Each row is a point. Two turns around zero, p and q, are shown by what they do to some points. Where does a point land after both, in the order given? Backwards means that the second turn is done in reverse. Each puzzle has new turns, and all numbers are rounded.
In the rows, 128 means zero.

Turn p:
[114 132] -> [118 138]
[ 99 109] -> [ 93 125]
[115  92] -> [ 99 103]
[131 125] -> [129 124]
[182 181] -> [201 149]
Turn q:
[143 138] -> [145 121]
[110 160] -> [145 161]
[81 84] -> [ 65 143]
[153 102] -> [120  93]
[154 156] -> [166 122]
Where do these land?
p, then q: [ 97 187] -> [184 164]
p, then q: [132 120] -> [120 123]
p, then q: [107 105] -> [103 147]
p, then q: [134  92] -> [ 93 119]
q, then p backwards: [169 136] -> [168 116]

Turn p:
[106 129 153] -> [104 126 151]
[104 128 127] -> [108 114 128]
[118 163 129] -> [101 148 114]
[215 100  89] -> [223 142 101]
[111 136 105] -> [115 115 105]
[115 112 165] -> [118 124 169]
Turn q:
[146 154 156] -> [120 169 134]
[ 91  71 159] -> [ 67  87 113]
[123 151  96] -> [166 127 117]
[151 136 100] -> [159 127 148]
Where do these land?
p, then q: [159 124 177] -> [111 184 129]
q, then p: [ 81  99 110] -> [155  77 122]
q, then p: [112 173 156] -> [109 145  79]
q, then p: [142 140  89] -> [163 151 139]
q, then p: [146 105 109] -> [139 127 161]

Turn p:
[ 97 128 166] -> [ 89 107 150]
[150 172 104] -> [168 157 152]
[118 100 146] -> [106 106 113]
[184 164  94] -> [199 150 136]
[111 105 104] -> [112 146  99]
[109  99 154] -> [ 95 102 117]
Turn q:
[ 97 130 153] -> [131 167 137]
[142 138 117] -> [136 112 118]
[146 138 164] -> [158 129 156]
[143 114 160] -> [135 127 165]
[114 144  32] -> [ 94 101  40]
[126 105 141] -> [114 133 150]
Where do these land?
q, then p: [137  77 146] -> [ 85 100 148]
q, then p: [157 140 130] -> [139 108 106]
p, then q: [167 143  85] -> [162  80 119]
q, then p backwards: [ 61 145 131] -> [103 126  64]
p, then q: [119 134 149] -> [121 144 144]

Turn p:
[128 114 116  80] -> [101 156  95 125]
[127 159 114 156] -> [160 130 151 148]
[112  44 116 137] -> [140  99  72  69]
[183 149 150 127] -> [107 150 181 112]
[ 80 141 153 125] -> [116  92 115 167]
[138 161 118 142] -> [146 141 154 146]
Turn q:
[ 76 113 146 172] -> [129 167 136  68]
[146 134 160 118] -> [132  99 154 127]
[169 144 105 118] -> [130 122 130 178]
[137  80  75 113] -> [ 75 139  85 152]
[112 168 154 119] -> [174 112 136 114]
Where do these land?
q, then p: [ 91 129 151 108] -> [107 159 103 111]
q, then p backwards: [125 157  85 118] -> [ 95 140  89 119]
q, then p backwards: [140 138  96  74] -> [ 64 125 127 122]
p, then q: [116 135 131 182] -> [ 87 110 160 137]
p, then q: [126  61 162 110] -> [107 112  57 111]
q, then p: [147 110 147 127] -> [116 101 115 128]
q, then p backwards: [151 166 125 178] -> [155 181 101 142]

Turn p:
[ 81 149 128  88 113 164] -> [132 137 123 115 107 199]
[104 116 112 123 131 100] -> [129 120  88 125 118 123]
[143 131 113 132 129 101] -> [109 112 117 131 133 107]
[148  99  98 154  69 139] -> [125 106 159  97  76  93]
[ 78 133 162 124 122 143] -> [143 175 114 125 112 161]
[137 107 167  97 151 109] -> [145 134 117 186 135 129]
[152 168 174 131 111 142] -> [ 97 165 171 148 136 139]
[182 121  70 176 197 125] -> [143  76 134  97 207  71]
Turn q:
[102 138  96 161 116 113] -> [ 88 121 100 141 135 104]
[ 98  83 175 105 153 148] -> [151  92 134 120  85 182]
[181 141 113 100  94 188] -> [132 144 211 103 140  99]
[101  97 170  89 158 144] -> [159  93 140 132 101 183]
[132 130 111 128 109  89] -> [131 124 100 119 158 107]
[117 167 140 160 112 102] -> [132 142  96 157 118  89]
[137 103 161 151 127 134] -> [137 137 119 104  89 133]
[157 165  58 130 156 106] -> [ 93 171 126 148 198 127]
Where do these land?
q, then p: [117 153 151  76 155 125] -> [149 137 177 126 154  94]
q, then p backwards: [124 140  94 123 148 160] -> [157 165 145 116 120 134]
p, then q: [111  65 101 116  75 152] -> [158 109 147  62 136  78]
p, then q: [198 162 184 150  76 113] -> [157 109  63 183  70 100]
q, then p: [129 123 118 137 149  79] -> [130  94 123  96 155 139]
p, then q: [151 136 107 134 149 132] -> [134 127 117 122 126 164]
p, then q: [ 95 152  94 148 143 140] -> [133 110 163 139 160 158]
p, then q backwards: [ 99  94 176 141 131 122] -> [155 164 169 148 140 110]
